Every row gives one point. The window is the flat piece filled in between its corners: a triangle in 3 columns, a solid with four corners in 4, and so on. A path goes straight from each point to the next, and from the last back to the first. After which points does the path pass through the window?
(in the rows, 128 means zero)

Window:
[[ 10 125  77 137]
 [142 183 140 189]
 [149  71 171 103]
 [ 86 108 142  76]]
Path:
(1): [ 81  64 182  94]
(2): [ 91  85 113  76]
(3): [138 141 103 171]
(4): [137 166 202 179]
(5): [ 94 161 196 180]
(6): [160 147  97 177]
(7): [130 130 103 147]
(8): [ 86 122 169 150]
Through the window after points: none

Window (6 x 6):
[[ 67 167  91 142 132 109]
 [133  64 122 123 168 101]
 [134 162  84 135 249  88]
 [118 108 102 168 108 151]
 [143  90  93  99  80 128]
 [153 114 150 105  60 116]]
Path:
(1): [105  86 142  73  99 168]
(2): [118 103 107 142 125 153]
(3): [132 117  98 200  98  91]
(4): [135  93  98 131  52 106]
(5): [131  95 136  99  98 135]
(6): [115 136 105 111 168 118]
(7): [136 131  82 131 155  77]
(8): [136 108 106 128  76 108]
Through the window after points: 2

Window, 8 rows:
[[130  93 183 104  75 180  70  85]
 [171 120 103 160 112  88 139 141]
 [150 129 180  79 119 159 144  96]
 [121  60  86 134 165 241 233 168]
 [172  68 108 150 168 175  68  42]
 [ 33 193 186 140 117 153 162 197]
 [129 132 153  22 125 113  80 138]
 [176 144 109 163 113 180  86  99]]
Path:
(1): [100 131  87 142  78 157 130  88]
(2): [113  97  52 129 109 189 125  67]
(3): [181  76 181 122 193 171 119 133]
(4): [145 106 173 138 144 199  89 146]
(5): [107 150 126 118  73 138 122  85]
(6): [111 164 139  97  91 140 121  91]
(7): [157 101 212 110 114 119  22 141]
(8): [179 122 143 157 168 192 115 168]
Through the window after points: 2, 4

Window, 9 rows:
[[ 36 154 111 201 117 113 127  78 120]
 [157 186  80 159 146 218  52 198 194]
 [114 155  74 176 187  86 115  50 105]
 [184 177 196 105 144 214  83  97 162]
 [201 119 145   9 134  96 100 198 127]
 [215 110 184 118 157  63 113 196 122]
 [216 207 135 110 102 185 129 140 221]
 [104  59  86 186 149 115 166  65  84]
 [ 41 101  91 178 230  79 193 110 104]]
Path:
(1): [169 194 142 130 128 165 125 155 140]
(2): [138 162 131  93 136 127 141 156  89]
(3): [136  82 131 132 133  75  61 119 204]
(4): [ 87 126 120 162 137 100  97 109 144]
(5): [112 171 133 171 128 131 157 119 101]
(6): [164 181 135 134 135 104 152 154  89]
(7): [171  53 142 146 187  98  72 124 185]
(8): [ 91 128 126 140 155 120 110 105 167]
(9): [105 158 120 165 137 121 147 115  79]
(10): [152 197 103 166 165 191 134 168  46]
(11): [122 133 120 151 154 124 103 139 171]
(12): [184 156 120 125 123 150 113 126 215]
Through the window after points: 2, 4, 6, 8, 10, 12

Window (11 x 11):
[[151 113 132 135 153 169  65 145 149  99 109]
 [ 89 116 121 101 107 165  96 108 122 119  94]
 [115 143  99  98 139 162 117 139 191 131  56]
 [137 157 149  91  77 137  98 167  81 103 139]
 [ 62 135 143 109 132 128 232 155 126 129 137]
 [206 118 104 111 107  89 123  76  95  90 102]
 [162 152 180 128 152 123 129  92 144 160 126]
 [115 100 139 135 182 123 127 137 159 208  97]
 [240 162  80  81 145 249 110  94  91 157 122]
 [108 187 144 185  81 141 116 126 101 157 108]
 [112 148 130  99 195 138  96 140 106 135 130]]
Path:
(1): [153 146 151 123 145 145 131 121  80 122  89]
(2): [124 137 141 105 149 150 118 139 117 129  95]
(3): [110 155 101 106 139 136 119 139 145 129 144]
(4): [139 144 131 114 112 128 115 110 138 140 137]
(5): [152 139 154 118 151 142 119 115 103 127  93]
(6): [124 102 161 142 180 138 131 133  87 121  41]
(7): [117 170 120 120 126 147 104 131 130 145 139]
(8): [122 119 103 123 147 129 127 117 162 180 134]
(9): [121 122 163 121 176 145 114 148 119 159  71]
(10): [137 142 148 121 131 154 134 129  93 123  80]
(11): [122 151  72 127 129 144  99  94 180 164 145]
(12): [132 117  87 146 137 146 101 127 170 158 126]
(13): [140 128 208  93 140 140 184 134  89 158  69]
(14): [161 127 134 110 148 179 137 121 115 151  94]
(15): [148 145 106 106 142 164 115 124 128 154 129]
(16): [148 140 114 108 118 141  88 116 152 167 196]
Through the window after points: 2, 4, 6, 8, 14

Window, 12 rows:
[[185 140 108  85 149  98 176 130 183 129  93 125]
 [ 72  77 161 209 216 115 127 157 120 107  99 136]
 [ 48 135 108 195 204  65 138 103 144 130 124 133]
 [215 156 199 197 107  82 151  82   7 136 213 185]
 [195 164 125 209  96 151  92  80  73 176 188 197]
 [150 171 197 204  69 103 116  98  93 157 136 136]
 [112 113 130 168 158 104 116 122 109  49 117  66]
 [ 87 167 173 180 176  98 114 193 103  30 145 121]
 [110 163 158 152 160 101  59 150  51 127 111 102]
 [166 124  72  57  93  94 184  97 158  94  42 189]
 [112 101 142 177 133  56  88 176 104 104 157 123]
 [159 140 182 125  84 136 130  69  79 157 203 179]]
Path:
(1): [113 155 108 160  89 135 150 141  62 133 148 165]
(2): [156 126 169 180 148  72 131  89 134 116 146 148]
(3): [144 148 167 175 176  80 105 106 120 109 141 174]
(4): [126 122 151 177 124 111 144 134  74 136 147 149]
(5): [115 161 117 168 146 140 177 116  70 153 127 126]
(6): [120 134 152 168 152  86  89 119 113 113 142 144]
(7): [149 139 179 154 172  42  71  83 149  78 123 140]
(8): [ 86 123 135 170 150 108 155 160 100 119 127 119]
Through the window after points: 5

Window:
[[157 184 178 182 129  66 153 140  25 140 110 115  98 179]
 [145 206 234 141  81 146 116 193  55  70 106 140 146 126]
 [159 193 187 178 116 102 143 140 101  54 148 214  85 130]
 [106 175 133 211 123 183 132  51   7  83 140 101  99 162]
 [117 147  54  60 177  71  93 154 159 129 169 102 149 147]
 [166  91  59 138 152  73  11 130 150 144 146  89  98  79]
 [162 110 140 213  68 129 149  67  81  69 116 125 176 186]
 [120 123 172 109 106 120 192 149  10 112 106 193 134 108]
 [ 83 139  71 166 129  49  56 160 138 169 207 120 162  92]
 [ 69  55 125 102 134  67  30 135 186 145 183 121 107 160]
 [ 88 194 170 167 110  91 162 130 103  95  58 127 107  98]
 [166 155 146 183  17 207 176  24  74 163 138 133 108 189]
 [ 97  73  45 144 189 122  61 198 187 191 145 137 137 155]
 [130 164 185 132 169 125 123  78  76 162 102 181 181 139]]
Path:
(1): [122 202  98 161  90 109 110 123  82 132  81 156 116 145]
(2): [109 130 117 125  90 106 133 141  75 136  90 185 130 158]
(3): [154 112 185 157 192 155 154 137  72 120 206  98 132  65]
(4): [167 105 182 201 159 139 134 143 103 132 168  89 127 123]
(5): [ 80 147  67 115 116  91  76 126 130 137  93 176 145 156]
(6): [141 147 114 137  84 108  91 104  77 139  94 155 137 175]
(7): [120 122 149 173 153 134 146 126 107 123 206 111 124 129]
(8): [144 123 154 149 122 108 134 144 123 146 150 122 139 105]
(9): [ 86 173  74 164 116  77  63 105  68  84 106 151 105 141]
(10): [113 208  69 144 103  94  41 147 121 111 101 194 112 190]
(11): [146  82 181 174 156 125 167 139 109 123 168 118 127 106]
(12): [138  90 184 147 160 147 161 169 111 155 169  76 112 120]
(13): [118 165 120 138 119 110  90 139  91 123 123 163 120 134]
(14): [120 153 133 141 109 100  91 148  64  99 122 151 134 144]
(15): [109 113 181 141 185  94 186 128 173 146 150 105 135  86]
(16): [121 142 195 168 125 110 161 114  87 106 126 109 112 127]
Through the window after points: 2, 4, 8, 10, 16

Window:
[[133 193  83 143 158 129 161  60 115  78 127  99 191 116]
 [136 111 107 117 152  93 122 104  63 146  81 227 169 117]
 [ 98  90 116  88 153 110 106 104 135  90 134 102 195 150]
 [249 152 101 126 105 120 178  52 201 177 137 137 109 115]
 [106 156 173 157  95  57  62 148 121 144 201 217 161 178]
 [ 43  91 166 131 104 155 158 103 148 136 115 184 136 131]
 [ 96 152  49 186 126 134  96 219 218 155 158 100  89  74]
 [135  89 139 170  67 143  86  82 134  96 151 156 136  49]
 [129  94 210 161 124 104 118 152 140 150 133 129 111 205]
 [146 138 183 146 112  98 186 159 150 133 171 149 122  98]
 [189 113 105 120 122 103  95 135 154  87 163 171 100 193]
 [168 170 168 115 119 109 107 160 224 100  85 144 203 183]
 [131 158 118  64 176 185 136 108  79 163  71 172 173  92]
 [189  75 168 183 145 168 129 165 210 152 164 149 137 137]]
Path:
(1): [154 134  91 108  89 118 199 187 119 135 134 120 183 146]
(2): [149 136  94 133  86 149 152 179 164  95 127 134 189 159]
(3): [145 157 191 128 179  83  57  96 200 152 110 162 113 118]
(4): [151 159 152 131 152  93 108 117 176  92 152 161 116 151]
(5): [165 111 124 130 107 130 115 146 163 121 126 153 155 164]
(6): [133 109 111 135  78 164 124 139 143 142 149 132 201 156]
(7): [138 137 148 131 176  88 101 122 168 111 103 164 122 124]
(8): [146 122 175 131 170  51 126  57 205 104 179 159 113 118]
(9): [150 120 109 124  96 149 124 180 114 120 129 145 150 165]
(10): [145 130 101 126 107 140 125 123 117 129 131 157 153 107]
(11): [127 123 174 147 187  72 108  74 191 112 119 214 161 113]
(12): [120 137 146 146 148 106 107 108 181 125 152 151 125 127]
(13): [184 120 131 125  65 186 171 175 141 151 127 111 165 141]
(14): [134 110 121 127  85 162 165 131 126 159 102 160 173 115]
(15): [126 152 144 134 158 117 107 106 155 131 138 147 138 112]
(16): [150 142 147 134 154 115 119 111 168 138 123 168 140 145]
Through the window after points: 2, 4, 8

Window, 14 rows:
[[173 166  68 156 156 108 117  87 115  94 142 123 136 116]
 [ 83 139 249 114 117 155 140 116 159 147 127 124  79 145]
 [177 150  68  87 121 176  72  74 117  76 114  79 158 126]
 [ 72 121 185 116 101 109 150 135 173 126  74 114 164 129]
 [138 166  69 108 176 118  23  87  94 103  43 171 119  98]
 [117 140 194 118 128 150 119 169 245  58  69 162 127 132]
 [124 153  55 182 117 180 109 142  65 106 127  81 120 165]
 [104 104  92 146  87 159 115 110  71  66 167 127 121 111]
 [146 142 103  23 196  93  78 174 158 116  61 176 109 116]
 [124  86  53 165 134 178 140  82 107 109 111  91  87 117]
 [191 112 123  88 222 133  46 145  99 129  57 176 162  90]
 [ 94 148 208 123  77 149 117 163 206 161 119 112 108  65]
 [ 95 138 151 109 104 178 118 122 212 150 130 172 159 142]
 [116  80 214 151  45 112 116 143 171 170 117 130  78 159]]
Path:
(1): [153 166 161  98 104 193 118 157 137 105  52 177 105 124]
(2): [134 126 156 126  98 149 126 109 128 140  92 139 116 135]
(3): [106 116 118 131 130 134  87 126 160 114 114 121 108 119]
(4): [101 125 155 115 129 122  69 154 203  84 125  97 131 118]
(5): [146 143 138 104 138 153 114 137 144 122  73 161 123 112]
(6): [142 138 138 138  87 159 131 133 134 107  98 144 115 114]
(7): [ 71 146  95 134 142 127  80 120 147 137 151  63 110 170]
(8): [106 129 139 118 135 122  95 122 157 115 132 119 135 132]
Through the window after points: 2, 4

Window:
[[117  63 148 127 175 144 130 153 131 139 228 105  93 168]
 [158  92 146  59 124 137 176 132 166 150 165 136  70 101]
 [147 105 152 126 110  98  47 142 159 137 104 123 192 116]
 [188 106 146 104 114 106 162  96 154 151 143 119  70 181]
 [129  99 124 167 120 144  82 100 204 167 121 130 249 116]
 [ 88 142 156 131  95 102  77 126 173 188 112 189 216 141]
 [101 116 118 148 144  54 107 119 147 171  99 149 230 107]
 [208 112  90 118 114 142 139 148 142 118 212 150  85 146]
 [163 105 139 147 134 197 129 130  94 115  79 211 145 132]
 [ 79 150 104 166 132 173 105  92  93  78 115 141  72 109]
 [157  62  95  66 121 160 123 116 107 162 178 134 117 166]
 [165 139 161  57 137 132 171 108 134 112 188 112 127 149]
 [104 129 126 136  62 191 186 166 111  87  62 144 159 135]
 [104 177 132 159 129 186 134 143  71 157  93 117 110 106]]
Path:
(1): [133 123  83  53 156 184 142 171 175 124 125 137 121 137]
(2): [139 107 105  94 182 125 117 153 170 125 125 112 143 167]
(3): [177 109 165 136  65 118 162  78 122 164 158 147  81 145]
(4): [127 120 103 150  79 178 128 104  75 121 138 132 103  92]
(5): [ 94 140 128 137 143 150 121 123 138  98 104 147 118 144]
(6): [120 117 120 124 143 125 107 124 159 146 110 144 183 130]
(7): [139 113 140 200  68 110 136 106  86 185 168 121 167  89]
(8): [163 101 186 178  73 106 126  66  92 150 169 137 117 150]
Through the window after points: 2, 4, 6

Window (14 x 14):
[[124 145  82 142  58  23 124 121 159 120  10  90 248  94]
 [130  87  90  71 187 189  98  65 193 115  70 149  87 157]
 [ 57 220  75 133 170  55 143 124 124  89 167 203  46  55]
 [159 228 156  88  99  88 105 158 216  92 112 205 157 146]
 [173 217 135 209 209 131 147 200 112 135 119 122 129 199]
 [ 72 112 157 138 160  75 150 151 134 137 160 105 124 133]
 [ 90 198  96 176  90 217 173 134 122 110 139 126 127 129]
 [ 95 167  87  75 160 112 212 147 147  88 147 190 168 197]
 [107 110  83  69 122 215  51 156 145 179  76 164 162 104]
 [132  50 129 166 121 160 140 211 124 138  96 200 183  74]
 [206 146  84 144 128 129 144 212 153 161  84 108  90 150]
 [233 242 190 150 175 169 164 198 112 148 107 135 162 124]
 [106 119 101 165 110 122 153 131  85 160 186 200 109 120]
 [119 156  86  78   8  44  63 178  83  55 118 181  81 104]]
Path:
(1): [163 175  66 138 109 104 132 101 159 106 177 113 176 104]
(2): [ 75 181 139  95 150 115 122 180 117 131  61 190  68 152]
(3): [ 91 174 162 162 134 117 173 192 135 194  57 182  80 165]
(4): [140 135  95 119 141 118 102 150 130  93 157 122 156 116]
(5): [154 158 101 139 146 141 101 132 151 128 152 117 153  99]
(6): [113 190 120  93 126 127 159 154 131 119  54 181 101 181]
(7): [117 150 133 113 132 118 119 143 150 142  80 170 111 137]
(8): [115 164 101 105 128 116 122 129 159  79 148 162 152 119]
(9): [147 117  67 132 171 113  39 208 189 103 179 161 128 104]
(10): [ 92 147 127  89 130 141 182  87 123 129  71 151 119 155]
(11): [ 66 134 147 125 122 153 127 155 131 155  61 180 106 144]
(12): [211 167  42 125 148 138 100 174 145 114 174 135 176  86]
Through the window after points: 3, 9, 11

Window, 14 rows:
[[ 86  90 169 140 108  64 129 136  73 200 151 137 164 137]
 [122  85 100 112 173 152 115 114 168 173  92 116 161 124]
 [ 94 109 159 244  83 185 150 197 116  44 131  54  92  80]
 [157 102  88 140 189  79 158  95 144 138 136 161 108 108]
 [107 130 123 178  43 171 153 212 146 125 187 160 123 107]
 [152  90 150 113 175 137 169 117 198 194 157 101  73  80]
 [ 53  63 116 103 128  37 167  54 185 184 108 143 150 134]
 [ 83  85  95 199  25 155 127 107  68 161 210 112 128  96]
 [190  74 175  89 170 123 143  33 206 130 146 143 135 136]
 [ 65 104 123 193 106 131 170 121 108 188 144 133 113 204]
 [ 88 128 132  87 119  50  91  37 139 191  72 140  88 156]
 [ 84 131 105 132  90 153 161 172 101 105 222  73 125 135]
 [130  60 105 166  31 155 179 206  82 116 144  85  96 135]
 [134  52 125 131 185  60  73  98 221 159 128 114  97 157]]
Path:
(1): [191 107 109 176 115  94 152 140 117 161 108  36 186 116]
(2): [163 100 132 249  75  86 144 137 132 164 182  46  94 130]
(3): [ 86  96 116 138 109 153 138 137 128 119 148 148 123 105]
(4): [ 88  64 151 173 122 201 105 151 114  59 139 147 107 138]
(5): [137 114 116 167 106  74 193 133 151 188 165  73 131  89]
(6): [130 102  99 148 110 120 136 105 143 171 113  98 149 158]
(7): [ 94  82 123 144 129  98 142 132 119 126 157 154 104 116]
(8): [ 70 101 148 145 125 142 133 138 119 139 138 158  69 117]
(9): [161  95  86 167 105  70 137  73 167 174 127  44 183 167]
(10): [109 126 115 183  76 103 158 101 166 204 137  90 153 122]
(11): [105  75 141 139 116 128 123 117 100 114 156 134 103 118]
(12): [ 52  69 121 137 105 117 159 115 107 169 154 168 102 135]
(13): [128 109 122 176 114 112 139 109 162 167 141  83 137 154]
(14): [129 135 108 165  86  74 140 108 128 150 140 113 119 121]
(15): [110  76 116 121 164 135 155 131 139 133 171 131 119 127]
(16): [ 64  81 133  85 171 124 131  69 173 138 167 229  54 134]
Through the window after points: 2, 8, 10, 12, 14, 16

Window:
[[ 78 149 139 120 152  85 148 128 158  63  87 155 157  66]
 [182 152  37  76 131 112 205 198  88 105 140  35 133 147]
 [139 144 165 185 132 156  65 121 176 152 117 135 200 204]
 [121  95 116 140 121 142 101 118 148 119 200 192 125 186]
 [ 83 180  91 134  28 152 104 103 133 115 116 176 140 133]
 [ 67 134  91 191  64 189 129  80  87 107 138 110 158 139]
 [106 118 151 154 122  40  88 116 147 181 100 112 152  35]
 [ 57 128 131 116 108 126 131 131  83 154 119 186 184 112]
 [149  97  64  62 161 230  98 147 164  67  99  60 185 167]
 [129 163 204 109  90 112 122  15 122 150  75  97 153 175]
 [ 75 220 134  64  97 222 142  99  57  89 166  25 128 130]
 [134 119 209 120  82  44  71 127  41  81 167 212 135 171]
 [131 107 140 102  91  23 112 136 121 101 191 167 208 170]
 [178 124 136 134 108 184 147 137 131  96 178 141 162  61]]
Path:
(1): [172 185  94 154 182  73  65  93 116  40  92 215 126 119]
(2): [ 75  86 175  97  59 180 172 154 118 187 180  27 199 164]
(3): [106 128 134 102  88 130 144 138 126 121 133 116 152 151]
(4): [183 139  97 160 166  79  80  86 114 109 104 154 177 111]
(5): [ 92 174 120 125 100 113  92  93  77 151 138 154 181 127]
(6): [ 88 108 151 117 112 143 143 145 119 117 120 147 158 129]
(7): [117 125 157 105  77 150 155 171 124  92  82  93 141 147]
(8): [132 155  28 125 172 165  99  59 134 141 215 113 179 111]
Through the window after points: 5

Window, 14 rows:
[[116  67 108 163 105 238 155 203 158  94 151 130 166 143]
 [146 120  58 128  73 160  96 150  34  14 140 152  98 155]
 [122 160 137 142  47 181 115 116  36 105 101 140 126  75]
 [169 177 132  74 152 163  65 212 163 112 120 100  87 130]
 [152 190 110 151 124 142 119 189 162 134  87 210  93  77]
 [121 101 185  85 111 139 139 129  89  87 232 170 138  81]
 [175  98 190 140 163 118 125  86 157  81 180 140 204 162]
 [160 149 155 130 174 181 141  93 137 162 161 140 132 201]
 [112 152 183 157  51 164 149  80 114 154  82 161   7 149]
 [161 151  74  94  65 101 192 116 151  85 108  60 153 113]
 [ 86 120 134 139 126  47 168 160  54  66  71 101 116  65]
 [170 141 193 146 139 178 207 202  93  77  70 163 133 160]
 [134 222 162 110 112 193 126 189 174 104 184 112 175 162]
 [112  66 125 183 116 223 178  35 112  55 160 124 108 124]]
Path:
(1): [125 160 137  66 149 159 146 158 109  99 107 151 134 131]
(2): [177 135 138 215  77 108 111 172 132 110 132 113 100 128]
(3): [157 163 143 182 116 165 144 154 101 101 167 125  82 131]
(4): [106  98 100  66  84 153 113 107 131  87  99 144 164 121]
(5): [ 44  97 144  78 159 179 140 100 159 109  83 131 144 131]
(6): [183 147 136 152  94 136 131 138  92 100 203 139 114 115]
(7): [188 114 126 179 140 164 149 120  78  93 182 100 112  76]
(8): [102 104 141 143  97 190 161  78 131  75 123 142 115 148]
(9): [124 121 167  72 126 188 105 119 151 103 110 170 122 139]
(10): [154 150 122 155  90 156 145 139 106  99 144 130 124 123]
(11): [191 124 147 145 112 116 141 140 106 127 168 138  95 124]
(12): [103 127 157 132 117 178 135  87 131  59 115 131 189 134]
(13): [ 86 129 175  71 102 192 141 181 127  90  28 192 186  81]
(14): [173 142 132 171 129 147 158 123 144 118 189 102 114 158]
(15): [206 172 166 201  58 112  97 209  95 105 132 133 122 130]
(16): [ 87 134 103  50 161 148 174 107 147 102 110 124 122 107]
Through the window after points: 7, 11
